Every row gives one point. Examples show where two turns around zero, p and q, send a point. Write where each new point lands after one turn and then the other. Backwards means that the second turn is done in reverse. Each puzzle has new turns, and all numbers are rounded.

Turn p:
[ 0.34 -0.32  0.46] => [ 0.20  0.54 -0.31]
[0.31 0.15 0.20] => [-0.24  0.28 -0.14]
[-0.26  0.07  0.03] => [ 0.05 -0.05  0.26]
[-0.39  0.10 -0.69] => [-0.01 -0.78  0.19]
Turn q:
[-0.30 -0.01  0.33] => [-0.20  0.38  0.11]
[ 0.03  0.26 -0.21] => [-0.14 -0.23 -0.20]
[ 0.46  0.46 -0.04] => [ 0.13 -0.16 -0.62]
[-0.18 -0.72 -0.08] => [0.22 0.00 0.71]
Where do these land?
q, then p: [-0.30 -0.38 -0.61] => [0.59 0.51 0.04]
p, then q: [0.23 0.14 0.40] => [-0.39 -0.01 -0.29]
q, then p: [-0.21  0.09 -0.54] => [0.58 0.03 0.07]
p, then q: [0.33 0.01 0.28] => [-0.32 -0.19 -0.22]
p, then q backwards: [-0.06  0.14  0.48] => [-0.25 -0.21  0.39]

Turn p:
[-0.30 -0.42 -0.36 -0.31] => [ 0.03 -0.55  0.23  0.37]
[-0.44  0.63 -0.19  0.16] => [-0.53  0.48  0.11  0.37]
[ 0.05 -0.12  0.05 -0.30] => [ 0.15 -0.20 -0.19  0.11]
[ 0.48  0.37 -0.08  0.11] => [ 0.33  0.53 -0.03 -0.05]
[-0.53  0.13  0.33  0.33] => [-0.69  0.03 -0.03 -0.19]
[ 0.48 -0.16 -0.07  0.35] => [ 0.37  0.15  0.25 -0.40]
[ 0.26 -0.42  0.33 -0.35] => [ 0.34 -0.43 -0.37 -0.20]
Turn q:
[ 0.20  0.02 -0.62  0.10] => [ 0.07  0.48 -0.43 -0.10]
[-0.27 -0.34  0.38  0.10] => [ 0.27 -0.34  0.26  0.30]
[-0.22  0.08  0.31  0.30] => [-0.15 -0.26  0.07  0.38]
[-0.15 -0.30 -0.04 -0.62] => [ 0.43 -0.23  0.10 -0.50]
[ 0.50  0.07  0.53 -0.53] => [-0.20  0.02  0.75 -0.46]
[ 0.04 -0.06 -0.43  0.37] => [ 0.08  0.34 -0.38  0.24]
[-0.11  0.52 -0.13  0.28] => [-0.48 -0.02 -0.36  0.14]
Where do these land?
q, then p: [-0.09 -0.12 -0.41 -0.15] => [0.35 0.11 0.06 0.27]
q, then p: [-0.27  0.36 -0.63 -0.48] => [ 0.36 -0.28  0.14  0.78]
p, then q: [-0.19 -0.23  0.05  0.29] => [ 0.18 -0.33  0.17 -0.09]
p, then q: [ 0.21 -0.21  0.71  0.07] => [ 0.35  0.08 -0.21 -0.65]
p, then q backwards: [-0.37  0.05 -0.24 -0.18] => [-0.08  0.11  0.29  0.36]
q, then p: [ 0.40 -0.23 -0.11  0.17] => [-0.07  0.47 -0.18 -0.03]
p, then q: [0.31 0.38 0.63 0.29] => [-0.24 -0.06 -0.43 -0.69]
